Each row is a point. To make a cloud, some directions were put in groups of two or more. Within a group, all points are equally far from the middle, so they leave a hole (a ring in 2 directions, a hollow ball in 3). The other directions are filled evenly. Then the cloud was stretched, turned, moved and blurred a little. How many holes are there, and how many directions does each take, smallest first?

Cloud (19 x 3):
[[-0.05  0.39  0.05]
 [-0.47 -0.07  0.40]
 [ 0.27  0.04  0.49]
 [ 0.14  0.33  0.03]
 [-0.25 -0.29  0.30]
 [ 0.35  0.12 -0.29]
 [-0.38 -0.19  0.03]
 [ 0.21  0.25  0.47]
 [ 0.04  0.31 -0.42]
 [-0.37 -0.20  0.09]
 [ 0.33 -0.05  0.18]
 [-0.28  0.30 -0.05]
 [-0.48  0.02  0.33]
 [ 0.26  0.09  0.52]
 [-0.48  0.12  0.24]
 [-0.05 -0.32  0.42]
 [-0.08  0.44  0.36]
 [-0.37  0.18 -0.12]
 [ 0.28 -0.26  0.00]]
Holes: 1 (2)

Cloud:
[[ 0.23  0.07 -0.08  0.20]
 [ 0.12  0.00 -0.16  0.21]
 [ 0.50 -0.36  0.38 -0.17]
 [ 0.12  0.15  0.38  0.18]
 [ 0.66  0.06  0.05 -0.30]
 [-0.14 -0.49  0.49  0.05]
 [ 0.05 -0.43  0.02  0.28]
 [-0.33 -0.50 -0.01 -0.26]
 [ 0.13  0.15  0.10 -0.55]
 [ 0.67 -0.14  0.33 -0.25]
 [ 0.29  0.11  0.15  0.23]
 [-0.19 -0.04  0.37  0.29]
 [ 0.32  0.10  0.57 -0.33]
 [-0.27  0.18  0.12 -0.18]
 [-0.32 -0.39 -0.20  0.00]
 [-0.18 -0.51 -0.13 -0.18]
 [ 0.20 -0.17  0.07 -0.64]
 [-0.38  0.10  0.25 -0.02]
 [ 0.62 -0.07  0.01 -0.42]
 [-0.23 -0.41  0.41  0.24]
 [-0.32  0.12  0.01 -0.13]
 [-0.32  0.15  0.20 -0.11]
 [ 0.13  0.19  0.00 -0.48]
 [ 0.15 -0.01 -0.04  0.30]
 [-0.08 -0.36 -0.19  0.20]
 [-0.39  0.03  0.33  0.10]
 [ 0.23 -0.13  0.06 -0.65]]
Holes: 2 (2, 2)

Cloud, 47 rows:
[[-0.24 -0.34 -0.08  0.20 -0.01  0.06]
 [-0.02 -0.09  0.07  0.40  0.08  0.32]
 [-0.22  0.01 -0.12 -0.15  0.36  0.27]
 [-0.39 -0.03  0.40 -0.35  0.35 -0.56]
 [-0.32 -0.02  0.23 -0.51  0.41 -0.48]
 [-0.32 -0.13  0.16 -0.57  0.05 -0.70]
 [-0.56 -0.35  0.09 -0.30  0.04 -0.39]
 [ 0.26  0.06 -0.29  0.00  0.14  0.03]
 [-0.39 -0.36  0.41 -0.34 -0.11 -0.19]
 [ 0.02 -0.05 -0.04  0.23 -0.22 -0.35]
 [ 0.28  0.00  0.09 -0.07  0.04  0.50]
 [-0.12  0.16 -0.12 -0.40 -0.38  0.12]
 [-0.39  0.23  0.25 -0.20  0.45 -0.19]
 [ 0.02 -0.25  0.34  0.06 -0.19 -0.70]
 [-0.28 -0.27 -0.06  0.06 -0.07  0.23]
 [ 0.31 -0.01  0.17 -0.28  0.07  0.40]
 [ 0.08 -0.11  0.34  0.36 -0.53  0.08]
 [ 0.34 -0.28  0.14  0.04 -0.54 -0.09]
 [ 0.39 -0.28  0.44 -0.01 -0.41 -0.43]
 [ 0.00  0.27  0.23  0.29 -0.36  0.21]
 [-0.08 -0.04  0.52  0.05 -0.53 -0.23]
 [ 0.17 -0.15  0.39  0.07  0.27 -0.48]
 [ 0.02 -0.06 -0.23  0.16  0.24  0.05]
 [-0.22 -0.09 -0.22  0.02  0.24  0.22]
 [-0.33 -0.20  0.20  0.37 -0.10 -0.43]
 [-0.23  0.06 -0.34 -0.47 -0.13 -0.26]
 [ 0.23 -0.25 -0.03 -0.22 -0.48  0.02]
 [-0.13  0.04  0.19 -0.51 -0.39 -0.42]
 [-0.18  0.32 -0.23 -0.51  0.42 -0.16]
 [ 0.10 -0.33  0.41  0.15  0.34 -0.22]
 [ 0.10  0.03  0.20  0.45 -0.12  0.39]
 [-0.13 -0.04 -0.38 -0.40 -0.13 -0.20]
 [-0.40  0.04  0.11  0.42  0.01 -0.18]
 [-0.45 -0.19  0.61 -0.20 -0.13 -0.33]
 [-0.29 -0.03  0.63 -0.29  0.10 -0.19]
 [-0.10  0.29 -0.37 -0.49  0.33 -0.05]
 [ 0.00  0.19  0.28 -0.57  0.11 -0.56]
 [-0.03  0.05  0.37  0.13 -0.55 -0.13]
 [ 0.14 -0.36  0.43 -0.01  0.23  0.09]
 [-0.15 -0.12  0.11  0.22 -0.19 -0.53]
 [-0.03 -0.14  0.01  0.29  0.01  0.40]
 [-0.14  0.41 -0.06 -0.31 -0.20  0.30]
 [-0.47  0.37 -0.20 -0.17  0.26 -0.18]
 [ 0.01 -0.16  0.02 -0.43  0.45 -0.23]
 [ 0.08 -0.14 -0.19 -0.43 -0.36 -0.13]
 [-0.51  0.03 -0.10 -0.34 -0.06 -0.54]
 [ 0.60  0.07  0.01 -0.24 -0.01  0.22]]
Holes: 3 (2, 2, 2)

Cloud (99 x 9):
[[-0.46  0.52 -0.11 -0.19  0.01  0.18 -0.03  0.21  0.58]
 [ 0.15 -0.19 -0.10  0.43 -0.17  0.48  0.02  0.00 -0.35]
 [-0.16  0.25  0.26 -0.01 -0.41  0.60 -0.42 -0.14 -0.17]
 [ 0.38  0.37 -0.27  0.08  0.34  0.03  0.18 -0.37 -0.24]
 [ 0.17 -0.34 -0.03  0.31  0.02 -0.38 -0.20  0.10  0.18]
 [-0.07  0.10 -0.04 -0.23  0.22 -0.05 -0.34  0.49  0.51]
 [ 0.09  0.46  0.22  0.11 -0.17  0.58 -0.13  0.17  0.21]
 [ 0.15  0.20  0.15  0.01 -0.20 -0.37 -0.33  0.12 -0.32]
 [-0.41  0.31 -0.07 -0.71 -0.34  0.04  0.20  0.23 -0.15]
 [ 0.29  0.25  0.02 -0.43 -0.08 -0.09  0.69  0.00  0.36]
 [-0.23  0.19 -0.53 -0.05 -0.03  0.33 -0.16  0.30  0.08]
 [ 0.73  0.04 -0.02  0.02 -0.22 -0.27 -0.16 -0.14  0.25]
 [ 0.06  0.02  0.20  0.46 -0.01 -0.38 -0.17  0.00  0.29]
 [-0.11  0.18  0.46  0.46 -0.01  0.04  0.25 -0.23  0.13]
 [-0.19  0.22  0.27 -0.70  0.23 -0.19  0.05  0.11  0.30]
 [-0.19 -0.50 -0.23 -0.31 -0.25 -0.31  0.06 -0.28  0.07]
 [-0.10  0.52 -0.19 -0.22 -0.20  0.25  0.18 -0.51  0.10]
 [-0.11  0.11  0.42 -0.02  0.21 -0.08 -0.08  0.18 -0.38]
 [-0.27 -0.12  0.03 -0.67 -0.11 -0.07  0.38  0.37 -0.09]
 [ 0.03 -0.05 -0.14  0.34  0.22 -0.22  0.43 -0.30 -0.34]
 [-0.15  0.46 -0.08  0.13  0.14 -0.34  0.34 -0.46  0.23]
 [-0.04 -0.09 -0.02  0.42 -0.51 -0.26  0.42  0.29  0.12]
 [-0.03  0.17  0.30 -0.16  0.00 -0.22 -0.24  0.63 -0.05]
 [-0.22 -0.11  0.54  0.11 -0.52  0.02  0.11  0.36 -0.07]
 [ 0.21  0.27  0.18 -0.01  0.03 -0.07 -0.36 -0.03 -0.44]
 [ 0.13  0.14  0.28 -0.39 -0.18  0.18 -0.55  0.20 -0.22]
 [ 0.10  0.11 -0.30  0.27  0.07  0.37 -0.59 -0.07  0.22]
 [ 0.21 -0.32  0.04  0.18 -0.57 -0.29  0.17  0.09  0.14]
 [ 0.15 -0.01  0.03  0.41 -0.06 -0.24 -0.06  0.08 -0.66]
 [-0.19  0.19  0.12  0.05  0.34 -0.20  0.64  0.22  0.12]
 [-0.15 -0.06  0.30  0.23 -0.03 -0.17 -0.45  0.09 -0.15]
 [-0.54  0.29  0.11 -0.20  0.36  0.02  0.06  0.08  0.49]
 [-0.40 -0.53 -0.20 -0.37 -0.33 -0.05  0.04  0.16  0.10]
 [-0.02  0.50  0.28  0.03  0.29  0.09  0.56  0.27  0.10]
 [-0.12  0.47 -0.12 -0.54 -0.55 -0.47  0.18  0.05 -0.05]
 [-0.06  0.10 -0.43  0.15 -0.09 -0.53  0.00 -0.01 -0.24]
 [ 0.16  0.84 -0.26  0.06 -0.07 -0.40  0.03 -0.03  0.32]
 [ 0.14 -0.02  0.11  0.20  0.01  0.01 -0.64 -0.30 -0.24]
 [ 0.34  0.53 -0.14  0.12  0.29  0.36  0.14 -0.37  0.10]
 [-0.16 -0.07  0.56  0.04 -0.49 -0.09 -0.03  0.20  0.55]
 [-0.18  0.02  0.40  0.35  0.20 -0.01  0.28  0.03 -0.08]
 [-0.24  0.04 -0.06 -0.67 -0.10 -0.09 -0.35  0.50  0.16]
 [-0.16 -0.64 -0.03  0.03  0.03 -0.16 -0.45  0.33  0.05]
 [ 0.26 -0.13 -0.38 -0.12 -0.24 -0.41 -0.26 -0.03 -0.14]
 [ 0.20  0.29  0.23 -0.29  0.05  0.05 -0.47  0.42  0.09]
 [ 0.25  0.34  0.41 -0.09  0.33  0.15 -0.28  0.31  0.30]
 [ 0.15  0.49  0.13  0.09 -0.53  0.30 -0.10 -0.08 -0.18]
 [ 0.20  0.16 -0.34 -0.17 -0.19 -0.80  0.17 -0.16 -0.06]
 [-0.33  0.51  0.01 -0.08  0.12  0.23  0.12 -0.17 -0.23]
 [-0.39  0.49 -0.22 -0.27  0.21  0.17 -0.12  0.22  0.44]
 [-0.65 -0.02 -0.05  0.05 -0.03 -0.03 -0.12  0.53  0.08]
 [ 0.10  0.42 -0.12 -0.69  0.05 -0.15 -0.14 -0.32  0.42]
 [ 0.06  0.23  0.50 -0.27 -0.15 -0.14 -0.41  0.27  0.22]
 [ 0.11  0.65 -0.29 -0.46  0.18 -0.25 -0.19 -0.05  0.45]
 [-0.31  0.14  0.10  0.41 -0.19  0.10 -0.51 -0.11 -0.01]
 [ 0.00  0.21 -0.12  0.09 -0.15  0.37  0.11 -0.60 -0.19]
 [-0.18  0.30 -0.37  0.17 -0.01 -0.35  0.34 -0.35 -0.05]
 [ 0.19  0.29  0.24 -0.08  0.45  0.45 -0.39  0.06  0.17]
 [-0.16 -0.16 -0.21  0.00  0.09 -0.59  0.27  0.50 -0.01]
 [-0.07 -0.14 -0.46  0.22  0.04 -0.02  0.02  0.39  0.01]
 [ 0.09  0.07 -0.37 -0.49 -0.34 -0.14 -0.29  0.01  0.02]
 [-0.01  0.09 -0.12  0.01 -0.35 -0.23  0.47 -0.67  0.13]
 [ 0.04 -0.26  0.07  0.53 -0.01  0.22  0.27 -0.33 -0.14]
 [ 0.25  0.57  0.20  0.52 -0.27 -0.05  0.12 -0.24  0.06]
 [-0.39  0.35  0.06  0.25 -0.41 -0.12 -0.01  0.08  0.27]
 [ 0.25  0.28  0.58 -0.22 -0.24 -0.34  0.02  0.38  0.14]
 [-0.86 -0.09  0.00 -0.09  0.10  0.14  0.00  0.19  0.29]
 [ 0.13  0.43 -0.33 -0.53  0.37 -0.13  0.09  0.14  0.17]
 [ 0.19 -0.27  0.08  0.07 -0.22  0.38  0.16 -0.14 -0.24]
 [-0.21  0.21 -0.65  0.15 -0.23  0.05 -0.13 -0.14 -0.24]
 [-0.49  0.10 -0.25 -0.46  0.40  0.26 -0.36  0.24  0.19]
 [-0.13 -0.03 -0.56  0.21 -0.05 -0.13  0.47 -0.18 -0.18]
 [ 0.06  0.06 -0.35  0.11 -0.19 -0.16  0.65 -0.36  0.20]
 [ 0.00  0.05  0.08 -0.29 -0.36  0.08 -0.14  0.19  0.77]
 [-0.16  0.07 -0.03 -0.40  0.10 -0.25 -0.17  0.68  0.21]
 [ 0.00 -0.48 -0.15 -0.21 -0.04  0.01 -0.55  0.30  0.05]
 [ 0.19  0.28 -0.38  0.14  0.22  0.21  0.26 -0.34 -0.34]
 [-0.02  0.30 -0.02 -0.72  0.15 -0.08  0.06  0.18 -0.43]
 [ 0.39  0.27 -0.13  0.18  0.40  0.32  0.06 -0.27  0.01]
 [ 0.02 -0.25  0.30  0.08 -0.40 -0.30  0.68 -0.06 -0.51]
 [-0.35  0.27  0.11  0.08 -0.29  0.25 -0.05  0.59  0.11]
 [-0.33  0.17 -0.02  0.04 -0.47 -0.48  0.60 -0.04  0.29]
 [ 0.22 -0.51  0.22  0.17  0.02 -0.29 -0.07  0.34 -0.21]
 [-0.33 -0.21 -0.06 -0.57 -0.28 -0.15  0.11  0.47  0.17]
 [ 0.19 -0.29 -0.12 -0.15  0.43  0.09 -0.06 -0.18 -0.21]
 [ 0.05  0.44 -0.06 -0.25 -0.18 -0.51 -0.26  0.11  0.09]
 [-0.15  0.21  0.25  0.05  0.27  0.39  0.32  0.26  0.06]
 [-0.05  0.23  0.21 -0.26 -0.27 -0.73  0.00  0.19  0.39]
 [ 0.21 -0.16 -0.45 -0.21  0.11 -0.61  0.35 -0.05 -0.15]
 [-0.01 -0.12 -0.29  0.19 -0.42  0.41 -0.12  0.29 -0.22]
 [ 0.41 -0.22  0.07  0.17  0.14 -0.06 -0.30 -0.39 -0.23]
 [ 0.29  0.54  0.28 -0.12 -0.45  0.27 -0.14  0.02  0.30]
 [-0.01  0.14  0.08 -0.24 -0.50 -0.37 -0.42 -0.06 -0.04]
 [ 0.10 -0.26 -0.03  0.16  0.26  0.35 -0.47  0.35 -0.07]
 [-0.40 -0.45 -0.11 -0.19 -0.49 -0.26  0.28  0.39 -0.03]
 [-0.04  0.06  0.00  0.28 -0.08 -0.31 -0.46 -0.17  0.15]
 [-0.41  0.61 -0.13 -0.25  0.03  0.18  0.11  0.12  0.54]
 [ 0.08  0.17  0.50 -0.36 -0.13 -0.10 -0.09  0.30 -0.41]
 [-0.54 -0.38 -0.18  0.05 -0.27 -0.06  0.32 -0.08  0.17]]
Holes: 3 (2, 2, 3)

Cloud, 96 rows:
[[-0.10 -0.14 -0.06 -0.25 -0.46  0.29 -0.29 -0.62  0.36]
 [ 0.43  0.13 -0.30 -0.22 -0.46 -0.39 -0.50  0.31 -0.31]
 [-0.62 -0.27  0.59  0.05  0.11 -0.12  0.43 -0.12  0.17]
 [ 0.32 -0.23 -0.58  0.11 -0.16  0.26 -0.28 -0.35  0.22]
 [-0.32  0.03 -0.35  0.43 -0.30  0.18  0.25 -0.08  0.35]
 [-0.55 -0.05  0.13 -0.18 -0.18 -0.17  0.07  0.52 -0.09]
 [-0.52  0.16  0.34  0.01  0.01 -0.14  0.53 -0.33  0.43]
 [-0.25  0.07 -0.12  0.38 -0.15 -0.17  0.45  0.33 -0.15]
 [-0.62 -0.09 -0.23  0.11  0.32 -0.31  0.17  0.14  0.09]
 [ 0.17 -0.01  0.13 -0.40  0.00 -0.40 -0.26  0.49 -0.46]
 [ 0.15 -0.16  0.56 -0.27 -0.04  0.12 -0.30 -0.43  0.28]
 [-0.20 -0.12  0.36  0.17 -0.04 -0.59 -0.23  0.13  0.30]
 [-0.40  0.20  0.14  0.23  0.20 -0.23 -0.25 -0.29 -0.14]
 [ 0.20 -0.33 -0.36  0.06  0.23 -0.19  0.36  0.11  0.31]
 [-0.01  0.19  0.22 -0.25  0.29  0.00  0.06  0.51 -0.01]
 [ 0.59 -0.28  0.18 -0.02  0.17 -0.22 -0.24 -0.02  0.16]
 [ 0.05  0.36 -0.33 -0.16 -0.27  0.26  0.17 -0.32  0.06]
 [-0.29 -0.34 -0.19 -0.30 -0.37  0.23  0.04 -0.35  0.12]
 [-0.50  0.33 -0.09 -0.10  0.14  0.17  0.34  0.20  0.52]
 [-0.40 -0.28  0.04 -0.12 -0.28  0.09 -0.06  0.31  0.29]
 [-0.22  0.05 -0.31 -0.03 -0.38 -0.06  0.22  0.35  0.59]
 [-0.51  0.50  0.03  0.15 -0.06 -0.06  0.39 -0.23  0.27]
 [-0.55 -0.27 -0.18 -0.25  0.32 -0.11  0.11  0.17 -0.07]
 [-0.28 -0.35 -0.03 -0.29 -0.40  0.14 -0.21 -0.39  0.43]
 [-0.21  0.05  0.06  0.21 -0.47  0.29 -0.36 -0.64  0.31]
 [-0.12  0.46 -0.19 -0.16 -0.20  0.10  0.27  0.49 -0.14]
 [ 0.42 -0.23 -0.54 -0.38 -0.16  0.16 -0.11 -0.14  0.50]
 [ 0.11  0.45 -0.14 -0.39 -0.03 -0.14 -0.13  0.41 -0.17]
 [-0.20  0.28  0.18  0.23 -0.10 -0.15  0.60  0.02  0.20]
 [-0.31 -0.14 -0.15 -0.27 -0.47 -0.51  0.14  0.10 -0.19]
 [-0.47  0.15  0.01  0.49  0.05 -0.28 -0.02 -0.15  0.09]
 [-0.18 -0.33  0.11 -0.07  0.21 -0.13  0.03  0.44  0.31]
 [ 0.03 -0.33 -0.44 -0.21 -0.10 -0.25 -0.47 -0.23 -0.19]
 [ 0.06  0.16  0.14  0.55 -0.44 -0.06 -0.11  0.11  0.14]
 [ 0.18 -0.21 -0.18  0.06  0.31 -0.40 -0.26  0.26  0.04]
 [ 0.01 -0.03 -0.17  0.07  0.09 -0.02 -0.47 -0.59  0.16]
 [ 0.23 -0.32  0.24 -0.04  0.16  0.04  0.18 -0.19 -0.26]
 [ 0.04  0.10 -0.25  0.10 -0.37 -0.17 -0.62 -0.24 -0.09]
 [ 0.06  0.16  0.12  0.15  0.34  0.35 -0.20 -0.31  0.22]
 [-0.77 -0.32  0.06  0.12 -0.19 -0.04  0.17 -0.51  0.34]
 [-0.27 -0.12  0.08  0.15 -0.32 -0.37  0.51 -0.11  0.18]
 [-0.49  0.13 -0.16 -0.06  0.13 -0.17 -0.19 -0.53  0.09]
 [-0.24  0.38 -0.18 -0.14 -0.25  0.05 -0.40  0.02 -0.17]
 [ 0.47  0.02 -0.25  0.23 -0.49  0.02  0.09  0.40 -0.09]
 [ 0.30 -0.20  0.10 -0.21 -0.15 -0.01 -0.14 -0.35  0.71]
 [ 0.28 -0.37 -0.33 -0.40 -0.44 -0.14 -0.18  0.01 -0.36]
 [-0.07 -0.20 -0.18 -0.54 -0.34 -0.39 -0.04  0.31 -0.09]
 [-0.08  0.30 -0.32  0.26 -0.29  0.02 -0.09 -0.19  0.67]
 [-0.29 -0.26 -0.16 -0.21  0.02  0.04 -0.03  0.19 -0.49]
 [ 0.66 -0.21 -0.42 -0.23 -0.22 -0.09 -0.17  0.28  0.53]
 [-0.28 -0.13  0.05 -0.06 -0.05  0.18 -0.20 -0.93  0.14]
 [ 0.71 -0.02  0.02 -0.02 -0.15 -0.19 -0.38 -0.26 -0.11]
 [ 0.11  0.20 -0.05  0.38 -0.08 -0.33 -0.04 -0.26  0.29]
 [-0.27 -0.08  0.05 -0.09  0.19  0.47  0.25  0.11  0.39]
 [-0.24  0.41  0.03  0.11  0.42 -0.18  0.33  0.22  0.22]
 [ 0.21 -0.47 -0.22 -0.32  0.28  0.16  0.02 -0.13  0.25]
 [ 0.38  0.04  0.01 -0.06 -0.65  0.01 -0.34 -0.02  0.52]
 [ 0.05  0.19  0.05  0.48 -0.17 -0.33 -0.09 -0.06 -0.12]
 [-0.12 -0.05  0.45  0.24 -0.31 -0.54  0.11  0.34 -0.19]
 [ 0.00 -0.12 -0.53 -0.15 -0.02 -0.15  0.56  0.32  0.28]
 [-0.05 -0.08  0.51  0.06 -0.26 -0.19  0.15  0.42  0.16]
 [ 0.11 -0.21  0.23  0.13  0.28 -0.47 -0.28  0.05 -0.06]
 [-0.08 -0.11  0.49 -0.01 -0.55  0.00 -0.42 -0.53 -0.14]
 [-0.23 -0.04 -0.25 -0.03 -0.06  0.05 -0.52 -0.53  0.10]
 [ 0.27  0.07 -0.70  0.11  0.10  0.00  0.08  0.44 -0.07]
 [-0.06  0.34 -0.29  0.11 -0.24  0.12  0.42 -0.25  0.35]
 [-0.21 -0.15  0.22 -0.48  0.23 -0.17 -0.27  0.04 -0.40]
 [-0.03  0.19 -0.57 -0.14  0.36  0.23  0.13 -0.08  0.33]
 [ 0.19  0.11  0.26 -0.14 -0.49 -0.43  0.04  0.37  0.11]
 [-0.07  0.19 -0.41  0.16 -0.59  0.01  0.13  0.17  0.46]
 [ 0.17 -0.55 -0.31 -0.11  0.04  0.03 -0.37 -0.42  0.12]
 [-0.11 -0.44  0.41 -0.05 -0.38 -0.21 -0.15  0.28 -0.20]
 [ 0.26  0.19 -0.26  0.26 -0.06  0.51  0.04 -0.16  0.10]
 [-0.53 -0.16 -0.04 -0.01 -0.38  0.06  0.12  0.04  0.55]
 [ 0.37  0.01 -0.42  0.21 -0.51 -0.35 -0.33  0.19  0.34]
 [ 0.40 -0.07 -0.22 -0.44  0.26  0.01 -0.14  0.06  0.40]
 [ 0.11  0.11 -0.02  0.14 -0.12  0.38 -0.10 -0.56 -0.12]
 [-0.52 -0.34  0.17 -0.08 -0.41  0.00  0.23 -0.42  0.20]
 [ 0.22  0.16 -0.30  0.18 -0.05 -0.21 -0.11  0.79  0.03]
 [-0.42 -0.12 -0.11  0.03 -0.21 -0.19  0.07 -0.74  0.14]
 [-0.59  0.12 -0.03  0.14 -0.19  0.19  0.52  0.06  0.00]
 [ 0.15 -0.62  0.25  0.07 -0.01 -0.25 -0.18 -0.44  0.16]
 [-0.18 -0.65  0.20 -0.29  0.06 -0.07  0.04 -0.36  0.22]
 [-0.18 -0.02  0.01 -0.13  0.45 -0.24 -0.24 -0.29  0.18]
 [ 0.57 -0.27  0.21  0.11 -0.26 -0.01  0.00 -0.17  0.02]
 [-0.12  0.14  0.13  0.05  0.11 -0.07 -0.46 -0.55 -0.13]
 [-0.35 -0.36  0.40  0.29 -0.17  0.00 -0.28 -0.43  0.51]
 [ 0.53  0.20 -0.32  0.01 -0.20 -0.22  0.05 -0.14 -0.13]
 [ 0.17  0.21 -0.30  0.13  0.05  0.49 -0.13 -0.21 -0.05]
 [ 0.29  0.12 -0.07 -0.36  0.03 -0.14  0.04  0.30  0.54]
 [-0.02 -0.13 -0.12 -0.13 -0.26 -0.58 -0.05 -0.31  0.35]
 [-0.10  0.53  0.04  0.04 -0.38 -0.06 -0.32  0.03  0.20]
 [-0.60 -0.15  0.73  0.16 -0.17  0.06  0.12 -0.40 -0.01]
 [ 0.20 -0.14  0.40 -0.34 -0.20 -0.38 -0.61 -0.03 -0.21]
 [ 0.63 -0.45 -0.27 -0.22  0.08 -0.06 -0.23 -0.11  0.29]
 [ 0.18 -0.04 -0.33 -0.07 -0.04  0.41 -0.16 -0.62  0.54]]
Holes: 1 (9)
